Rows are points. The points of each table are mixes of a few directions, plus a little noise. How many directions does each table use, and how many do they share? Where both have some left over, give the other angles between the two spaces (their principal angles), to ten degrees, smallest first.
In the rows, 128 means zero.

First:
[[182 148]
 [119 125]
 [133 130]
 [185 149]
 [  7  83]
 [148 136]
 [121 125]]
Second:
[[122 146]
 [138 101]
 [121 146]
 [146  78]
 [ 90 231]
 [151  67]]
Directions: first 1, second 1, shared 0; angles 90

First:
[[129 215 131 101 119 154]
 [127  45 125 156 138 102]
 [164 131 139 115 151 148]
 [ 84 111 121 121  85 107]
 [150 111 139 104 131 140]
 [115 131 115 170 143 112]
 [111 166 111 177 146 116]
 [144 113 144  80 111 145]]
Second, 9 rows:
[[115  89 109 132 158 174]
 [143 128 142 155 134 124]
 [139 117 136 155 143 137]
 [125 139 127 116 117 117]
 [ 82 186  96   7  57  76]
 [134 119 131 144 138 136]
 [126 139 128 117 117 117]
 [143 118 140 162 143 136]
 [145 118 142 165 144 135]]
Directions: first 3, second 2, shared 0; angles 30, 70

First, 11 rows:
[[128 119 182 116 119 142 147 120 135 138 122]
 [141 124 160  77  91 170 121 157 138 147 172]
 [180 156 142  11   7 120 105 138 111 149 190]
 [111 132 125 164 147 114 133 129 130 109 101]
 [141 141 122 112 101  99 126 111 115 125 123]
 [111 126 141 161 149 124 139 127 134 115 102]
 [122 106 102 154 182 139 132 110 129 141 124]
 [114 120 102 166 170 125 129 122 129 122 112]
 [108 139  86 168 150 122 112 156 132 102 120]
 [121 122 141 144 144 127 139 118 131 127 112]
 [129 122 105 135 146 126 125 119 125 133 130]]
Second (8 x 11):
[[160 146  85  74  77 107 102 125 109 138 164]
 [106 116 158 165 163 142 146 130 141 121 103]
 [162 146  82  71  75 106 100 125 108 138 166]
 [107 116 156 163 161 142 145 130 141 122 104]
 [128 128 128 127 128 128 128 128 128 128 128]
 [100 113 165 174 171 145 150 131 144 120  97]
 [105 115 159 167 164 142 147 130 142 121 102]
 [155 143  91  82  85 110 106 126 112 136 159]]
Directions: first 4, second 1, shared 1

First (10 x 18):
[[136 160 176 120 157 141 105 111  85 127 114 177 124 120  77 133 157 111]
 [181 179 140 161 148 199  81 170 144 124 169 155 224 117  92 143 142 196]
 [ 34 105 123 189 149  90 175  46 110  90  17  74 120 178 155 171 106 130]
 [ 92 131 142 123 108 110 164  83 112 117  76 119  96 139 154 115 131  77]
 [147 142 134  98 109 132 129 154 142 142 156 132 132  94 160 114 131 116]
 [146  78 101  72 118  84 124 164 136 159 183 128  60 107 134 108 119 105]
 [149 195 181 162 206 174  69 167 119 128 146 157 249  71 110 207 143 227]
 [ 86  97 108 125 105  90 169  98 133 122  92  90  86 144 172 121 111  95]
 [170 132 118  98  74 152 133 136 136 135 158 152  94 144 108  61 142  76]
 [141  61  56 133 107 109 131 153 164 134 170  94  94 167 118 107 100 146]]
Second (9 x 18):
[[ 99 155 164  97 151 107 114 122 113 140 109 134 122  99 166 153 123 137]
 [ 72 116 141 161 152  68 180  81 110 106  71 117 128  94 190 155 133  89]
 [151  96 120 137 114 133 133 146 128 129 140 113 124 134  79 125 130 125]
 [108 140  47 124  97 228 116 132 189 131 144  57 155 232 147 134  77 232]
 [189 153 201  92 131 102  66 169  95 149 156 200 112  83  65 101 155 100]
 [148  94 117 113 122 140 135 154 125 142 156 111 115 119  85 136 134 125]
 [192 164 149 131  91 165  45 167 144 131 148 159 148 184  54  79 116 172]
 [ 82 126  55 147 164 123 231  58 138 104 147 157 119  93 247 117 163  47]
 [109 108 161 150 129  86 133 123 112 121  82 103 129 116 116 152 121 126]]
Directions: first 5, second 5, shared 2; angles 50, 60, 60

First:
[[119 163 123 134 124 108 118 110 170 144 156 116 125 133 105 120 132 152
  137 103 115  99 107 151 133 125 162 130 112 123 131 123]
 [197 143 131 129 142 249  78  14 120 153 161 123 136 102 173 112 151 104
   87 130 111 178 122  98 148  48 106  92 116  69  96  33]
 [140  86 137 110 124  93 171 171  78 116 128 130 139 119 109 105  94 157
  103 155 174 114 150 118 131 192  59  91 122 141  79 153]
 [105 116 114 119 123  81 145 172  84 132  93 132 106 131 110 148 103 150
  121 122 163 109 138 108 129 163 129 112 125 153 142 143]
 [ 71  33 163  67 127  89 147 215  73 108  97 176 122 105  79 165 135 139
  153 136 144 101 105 110 131 186  87 108 103 161 120 148]
 [129 150 131 155 123 126 136 126 184 111 143 116 155 147 139 107 133 112
  155 138 100 132 132 164 111 124 142 172 150 129 135 171]
 [108  91 133  95 130  70 165 197 105 121 129 137  85 119 138 142 143 132
  120 141 134 146 150 154 147 153 118 120 145 142 151 124]
 [137 185 106 180 125 167  98  82 164 128 104 114 141 154 159 135 126  91
  144 118 107 147 130 121 104  78 182 175 152 123 165 142]
 [149 185 112 166 129 170  94  63 172 143 142 109 143 140 142 117 131 117
  132 112 106 130 117 129 120  84 167 149 129 107 135 115]]
Second (9 x 32):
[[ 95 146  92 157 111 187 127  58 112 110 137 136 185 110 154 136  92  69
  200 119 116 111 136 128 115  96 107 169  97 187 103 156]
 [120 119 108 113 106 166  95  86  93 119 148 111 112 119 127 104 126 135
  134 124 130 101 109 138 147 150 112 126 100 135 110 139]
 [179  93 161  97  80 158  86 116 146 155 173 142 143  77  80 105 192 183
  101 137  99 120 150 148 123  92 123  90 109  84  84  63]
 [106 136 116 147 115 163 107  83 118 136 120 120 168 130 118 129  80 114
  148 108 132  87 112 111 111 158 124 130 103 138 109 160]
 [129 110 137 122 151  64 183 207 119 129 103 128  94 143 162 150 121 119
   89 145 147 178 167 132 133 148 126 116 180 122 167 122]
 [155 130 161 104 227 118 181 138 150  81 156 149 112 149 144 101 159 116
  130 163 141 179  63 111 173  99  59 123 125 120  94 108]
 [164 109 171 110 144  75 149 198 158 148 122 138 109 132 108 134 161 164
   73 142 130 160 145 126 125 128 140  94 163  79 141  89]
 [ 97 137 106 166  67 101 114 154 125 171  76 115 150 129 125 174  81 121
  123  98 127 102 192 128  77 158 198 138 157 136 179 157]
 [106 171  98 137 147 119 110 113 130 102 116 111  79 164 132 120 141 131
  154 117 133 117  77 130 150 120 161 166 120 150 162 158]]
Directions: first 6, second 6, shared 2; angles 40, 50, 80, 90
